Each row is a point. The last column is the point's height on a tilted bowl or saddle (a function of degree 2), plus a little noise. Count its main directions that bend up, bend down and stay straight.

Points:
[[ 31  53  29  31]
 [-30  12   4  -9]
 [ 42 -19  22 -20]
 [ 37   9 -16  13]
 [ 27  43  31  11]
 [-27  46   7  -5]
 [-24  30  25  -1]
 [-28  -4  21   4]
 [-27 -37  43  60]
 [ 17  37 -35  35]
 [-11 -21   6  10]
 [ -3  60   0  15]
 [-21  10   9 -11]
 [ 21 -15  11 -12]
 [ 27  -3 -17   7]]
Directions: 2 up, 0 down, 1 straight

Points:
[[-12 -12   4  35 -17]
 [  1 -10  16  29  -6]
 [ 16   6   1  -4   8]
 [ -4 -23  41   2  -9]
 [-10  -7   6   3  13]
 [-22 -12 -15  16 -12]
 [ 26 -12 -26  10 -60]
 [-30  -2 -11  24   0]
 [ 17 -15   4  31 -41]
 [ 35   3  39 -15  11]
 [  9   8 -14   6  -4]
 [ -2  -8  15 -12  12]
 [ -3 -39  -5 -10 -35]
 [ -6  60   9 -13 -44]
 [  6   6  -8 -14  15]
 [ 24  11  11  30 -34]
 [-10   7 -11  -4  16]
 [ 21 -13 -17  -4 -19]
 [ -1 -14  18   3   7]
 [  6 -10  15  -8  10]
 [-10 -20   2  -8  -6]
 [  2  19  -4  24 -11]]
Directions: 0 up, 2 down, 2 straight

Points:
[[ 27  18  13  16  17   9   8]
 [ 12  -3   5  11   8   2   2]
 [-20  14  -5 -14  39   4  20]
 [ -2  11 -27   1 -16  -5 -31]
 [ 12  -9 -35   0   4 -27 -34]
 [-11  -4  -6  18 -15 -35 -34]
 [-11  -7  -4  -2  -5  10  -8]
 [-30  -7 -31   3  -5  -5 -57]
 [ -5 -16 -10   4   6  -8 -15]
 [  9  14   4  -2  20 -22 -12]
 [-10   1 -10  17   0   0 -18]
 [ 13  -5  13 -23   1  -9   6]
 [-10  10  12   2  -1  16   6]
 [  9   1  -8 -11   9  17   8]
 [-12  27 -11 -18 -10  25  -6]
 [  9   3   3 -10  -6  12   6]
 [-16   6  11   0 -15   6 -15]
 [ 45   8   6 -11  16  14  -2]
 [-28  60   4   6   1  -2 -60]
 [-28  -9  16 -13   5  17   2]
 [-11  21  17  -9  -1   0  -4]
 [ -5  -9  -2  17 -15 -17 -22]
 [  7 -23   4   3  -3   9  -6]
 [-18   1   6  11  -7   2 -18]
 [ -2   6   0   7 -10  -4  -8]
 [ 17  21 -22  17  -4  12  10]
 [-20 -12  10  -6 -17  16 -24]
 [ -1   5  -8 -29  -9   8  -9]
 [ 20 -18  -3 -33   8  -8  -2]
 [  5  -8 -24  12  -5   4 -15]
 [  8  25  -4   9  13   8   5]
 [-19  10 -25  -6  -1  -7 -32]
 [-37   0   7   9   4  15 -17]
 [ -3  15 -10 -33   4 -28   1]
 [ 19  -7  13  20 -32   7  13]
 [-14  11   5   5   8  -3  -6]
 [ 31 -22 -14   5  -7  19   5]
 [-25 -13 -27   0  20   8 -28]
 [  8   4   9  11  -6 -33 -11]
 [-23   9  -3  -1  28  -7  -1]
 [ -3  25  30  -6  23  -2  -1]
 [  6  -7  33  15   5 -12 -19]
 [ 17 -33 -16   0  13   1 -24]
 [-14  22 -18   5  22 -10 -30]
 [ 11   6  13   8  14 -10  -7]
 [ 29 -23  18 -22   1 -14   1]]
Directions: 2 up, 4 down, 0 straight

Points (61 x 9):
[[ -5  -5 -27  11  -7 -14  19   5   9]
 [ -4  -5  11  12  28   2   2  35  13]
 [ -7  27  14  -6   4  15  -2 -22 -13]
 [  2 -23 -35 -29  18  -1  12   4  55]
 [ 21   2   7   6 -20 -15 -29  29  20]
 [ -3  10 -28  23  10 -19  -1   2 -23]
 [ 15  -5  -4  -3 -12  10  -3   8  23]
 [  0   7 -12   0  17   6   9   3   9]
 [-14  23  20  12 -15  10 -25   0  -1]
 [-10 -20  -7  -4 -23 -29 -16  -9  11]
 [-13  -6  26   0  14  12  13   9  23]
 [ 24 -21 -15  -1 -11  -6  10  -1  37]
 [ 11  24  38 -24  17   8  -2 -14  -5]
 [-21  -7  -4  35 -13  -5   7  10  -2]
 [  3 -20  19   4 -14  15   5 -24   3]
 [-23  13   8  -6  14  21  -6  19  13]
 [ -6  10  23 -45  11   1  18   9  52]
 [ -7 -10   6  15 -13  -4  -8  33  14]
 [  5   3 -14  40 -11  45  10  17  45]
 [-10  26  -5 -17  34   2   8 -34  -2]
 [ -9  -8   6   5   8   4  -1   7  11]
 [ 17 -18   7   3  -2 -32  20  -9  37]
 [ 14 -19 -24  -2 -27   7  10   3  42]
 [ -1 -23  25  43  -7  10   6 -22 -21]
 [  8 -16 -21   9  -6  -8 -13   5   5]
 [  6   1 -14  22   4   0   3   4  -4]
 [-19 -39 -28  -1  12 -33  12  -9  39]
 [  8  -4 -32 -26  -3  11  21  -6  43]
 [ 29  -3 -14 -16 -12  -4   6 -15  24]
 [ 17  -1 -13  13   9  -8  10 -29 -10]
 [ -4  14 -34  30 -14 -10 -25  15 -19]
 [ 16  33  21  13 -13  -2  -7 -16 -18]
 [ -3   9  19 -16  16  -3  11  16  26]
 [-21   5  -7   1  17   7  -1 -38  -9]
 [  9  16  -6  -1 -15 -19 -14  -2   1]
 [-24 -19  12   0   6 -10  12  25  33]
 [-28 -21  24  26 -16 -18   8  14  11]
 [  1   6  -8   3 -11 -12 -12  11   3]
 [ -8  26  -9  19  15   5 -11 -23 -24]
 [ 29 -10  -5  26 -10  18   0 -15   5]
 [-11 -14  13 -32  10 -19 -15 -15  31]
 [  0   2 -10   8 -10  13  -6  30  16]
 [  8  -6  25 -12 -41   4  -5  -3  31]
 [  7   0  -4 -19  -3  28  -5  18  35]
 [ 30 -11   5 -23 -12  -9  35 -22  60]
 [  6 -22   3  12  18 -12  24  15  45]
 [ -3 -26 -24  23 -13  17 -12  33  22]
 [-14   6   8 -23   1 -14   3 -14  14]
 [-32  -3  -3   2  -3 -21   8  29   6]
 [-18  -6  20 -20 -11   6  15 -15  22]
 [-22   4 -14 -15   4 -17   8   1  14]
 [-45 -55   1  -7  -6  13 -21 -21  30]
 [-21   4  11 -60   2   1  11  -5  56]
 [ 18  39 -17   1  16  13 -34 -21  -6]
 [ 23  -2  22 -20   4 -11  -3  -7  25]
 [-21  -1   1  10 -35  -9   5 -14   1]
 [-13   7   6 -10 -21  24 -14   4  21]
 [  9  -6   5  38   3  22  33  16  43]
 [ -2   4 -10  18  32   9 -15   5 -11]
 [-22 -20  -3  24   8   1  -4  11   4]
 [  5  13  11  14 -10  -3  18   6  10]]
Directions: 3 up, 1 down, 4 straight

Points, 73 rows:
[[-31  17  22   4   9   5  35  10 -15]
 [ -8  31 -32 -19 -25 -19  13 -11 -43]
 [-23   6   2 -17  15 -15 -22 -20  12]
 [ -3 -16  33  14 -32  58  -8  15  26]
 [-12 -12   2  21   9  11  -2   0   8]
 [ -9  60  36  -1   6  -7   8   8  26]
 [  6  -5   0 -14  42 -11 -19   8  -7]
 [ 29 -14  18   3  43  -8 -19   5 -17]
 [ 25  13  33  11  -8 -18  39 -12 -21]
 [ -3  38 -27   6 -21 -44 -14  15 -38]
 [-10 -13   1  -3  -6 -20 -14  33 -43]
 [  1 -30  -5  34  -5  18   7  31 -32]
 [  9 -33  18 -25  13 -11  18 -25  11]
 [ 43  35   5  -7 -41  10 -10  50 -41]
 [-13   1 -30   5  -6  49  10  -4 -10]
 [-23  -2 -11 -27  -1 -22  36 -22  17]
 [ -3 -13  -9  -2  10  -4  21 -19  29]
 [-17  -2   5  13  38  13 -14   6  -2]
 [-36  -7  12  17 -19   8  41   2 -16]
 [-17 -16  20  16  21 -14  15  22  -8]
 [  8 -32   9 -23  26 -26 -17  -4 -10]
 [  7  19 -17 -41 -29  11   4  27 -59]
 [ -6 -18  10 -42  40 -35 -20  -8  -1]
 [-17   1 -20 -22  -5  16 -31 -42 -12]
 [-14 -13  -3 -19  13   9   2  -1   6]
 [-30 -19  14 -20 -18 -21 -11 -25 -10]
 [ 15 -47  -4 -24  40   9  -8  19 -32]
 [  1 -22  -2  50  40 -20 -38  10 -12]
 [  1  49  19 -36   1  13 -34 -45  -5]
 [  2  25 -25  -8 -10  -1  -1 -35  -3]
 [ 38   7 -14  13   2  -1  43 -27  -5]
 [ -5 -39  -4  -3  29   8   3 -16  44]
 [ 13   4  13 -19  19  -3  19  -4   0]
 [ 10  47  26  42   5 -16  10   3  25]
 [-22 -41 -14  10 -20 -14 -37 -36   2]
 [ 12   7  39 -12  -4  40   9  -3  -1]
 [ 28  25   1 -21  35   1   4   0  -8]
 [ -8 -10  38 -25 -17  -2 -27  45 -55]
 [ 52 -32   6 -37  16 -18   8 -16 -50]
 [ 12  -5  16  28 -10 -40  39  -4 -22]
 [ 16 -10   6 -31 -22   6  20 -34 -11]
 [  0  -4 -27 -28  12  21 -12 -10 -22]
 [  9 -28  10  26  35  23  -4  -1   0]
 [  5  -8  -9  -9  16   8 -15 -26  12]
 [ -9  16  -8 -25  -9 -11  17  25 -33]
 [-46   2  32 -25   8   5 -31  12 -33]
 [-33 -10   5 -20 -22   8  27  -7  -1]
 [-22  40  37  29  -3  -3 -45  -8  20]
 [ 16  15  13  35  18   1  16   0   4]
 [-27  29  17 -15  15   1  50  11 -22]
 [-38 -10   4  26 -10  14  -1  21 -24]
 [  5  21   5 -21 -14 -27  -8  28 -34]
 [-31  -5   4 -52   0  -9 -12   1 -33]
 [ -4  37  -4   0 -15 -49   9  -9   8]
 [  3  34  11  14  20   1   0  19  -1]
 [ 10  23   9   9  -2  -9  21  -7   5]
 [  5 -23 -27   6  -6 -31 -16  32 -60]
 [-22  13  20  14  -3 -30  -3 -18  21]
 [ -5  18  21  26  29  13 -16  -6  12]
 [  0  -9 -20 -24  14  17 -21   6 -34]
 [-12  35   4  42  17  11   4   8 -11]
 [-14 -25   7 -18 -27  20  41 -17  17]
 [ -3 -21 -24  10 -28 -40  19 -18 -15]
 [ 28  12 -16  17 -20  46  13  14 -33]
 [  6   2  39 -15  11  21   5   2  -8]
 [-11   6  21  -4 -15   5  30  16 -19]
 [  3 -44  -2  -1  -3 -29  29 -11  15]
 [-30 -33 -19   7  32 -11  -7  34 -13]
 [ 10   2  13 -20 -15 -17  16  19 -34]
 [-20 -11  27 -17  28 -11 -11  17 -13]
 [ -5 -44   8   3 -14 -32  15  -4  -9]
 [  5 -40 -27 -12  14   5   4   0  12]
 [  3  -3 -31   8 -28  -4  -8 -17 -23]]
Directions: 2 up, 5 down, 1 straight
